Rows are points. The points of each table are mixes of a few directions, plus a little noise. Count the directions of each table, and those that both share. Where both have some left over, give the other angles between the two spaces (their principal angles), to ten degrees, smallest first.

First (6 x 3):
[[  2 -11  -1]
 [ -7  32   2]
 [ -8  45   3]
 [ 17 -92  -7]
 [ 10 -49  -3]
 [-14  74   5]]
Second (5 x 3):
[[ 13 -66  -4]
 [  8 -50  -3]
 [-19  95   6]
 [ -2   5  -1]
 [ -4  14   1]]
Directions: first 1, second 1, shared 1

First (8 x 9):
[[ -3   0   0   0   3  -1   0   0   1]
 [ 26   5  -1  -3 -21   8  -3   4  -6]
 [ 12   2   0  -2 -10   4  -2   1  -3]
 [-17  -4   0   2  13  -4   2  -3   3]
 [ 44   9  -2  -5 -35  13  -5   6 -10]
 [ 41   8  -1  -6 -33  12  -5   7 -10]
 [ -9  -2   0   2   8  -2   1  -1   2]
 [-95 -19   2  11  75 -28  12 -13  22]]
Second (8 x 9):
[[ 17 -24 -30  -8 -21 -14  11  -1 -28]
 [  2  -1  14  -2   8   6  -7  -2   4]
 [ 22 -29 -33  -2 -32 -13  -1 -25 -38]
 [-22  29  36   1  43  17  -7  19  31]
 [-20  21 -15   9   4  -3   4   0   4]
 [ 18 -23 -18 -10 -26 -14  18  13 -10]
 [-18  24  34   2  45  19 -16   5  19]
 [  0   3  11   8 -22   2  -2  -9  17]]
Directions: first 1, second 4, shared 0; angles 50

First (8 x 14):
[[-15  14  36   8  40  -8  21  53  -2   8  36 -11 -56 -56]
 [ 29   4 -57 -38  -9 -31  13  37 -16 -21  32  26 -78   1]
 [-10  10 -29 -47 -46  53   4 -23  -3  48 -34  28  21  48]
 [-25  25 -45 -35 -25  -5 -13  -8  29  -6 -12   6  37  11]
 [ -1 -47 -27  26 -12  11  -6   1 -34  -7  -8 -15 -24   7]
 [ 21  23  -5  16   9  37 -30 -54  11 -15 -10 -29  68  46]
 [-15  -7  83  55  48  10   8  11  -3  11  11 -33   3 -44]
 [ 15 -20  44  15  -5 -68   4 -16  19 -19 -15  28  30 -13]]
Second (10 x 14):
[[  7  30  27   3 -83  54  38   1  -2   6   6 -18 -43  -9]
 [ 24   5   7  49 -43 -24   6   7  22 -27  19  45 -20  12]
 [-20 -45 -23  20  95  13 -33  10  -8  33 -29  17   8   7]
 [-20 -46  -5 -21  69  -1 -54 -33  19 -29 -27  -6  24 -13]
 [  4  -4 -32 -31  72 -40  -6  -2 -11  26 -34 -13  51   5]
 [  2 -17  -7 -34  35  24 -10 -34  13   9 -63 -32  19 -17]
 [ 30  54   8 -34 -79 -16  48 -10   1  -6   0 -32   5  -4]
 [-19 -18  -4  11  34   2 -17  14 -10   7  15  13  -3   5]
 [ -8  33   2  -2 -31 -60  14  40 -29 -14  91  14   8  19]
 [ -3   7  28  37 -66  49  15   8   4  -9  24  12 -52  -2]]
Directions: first 6, second 5, shared 1; angles 60, 60, 60, 90
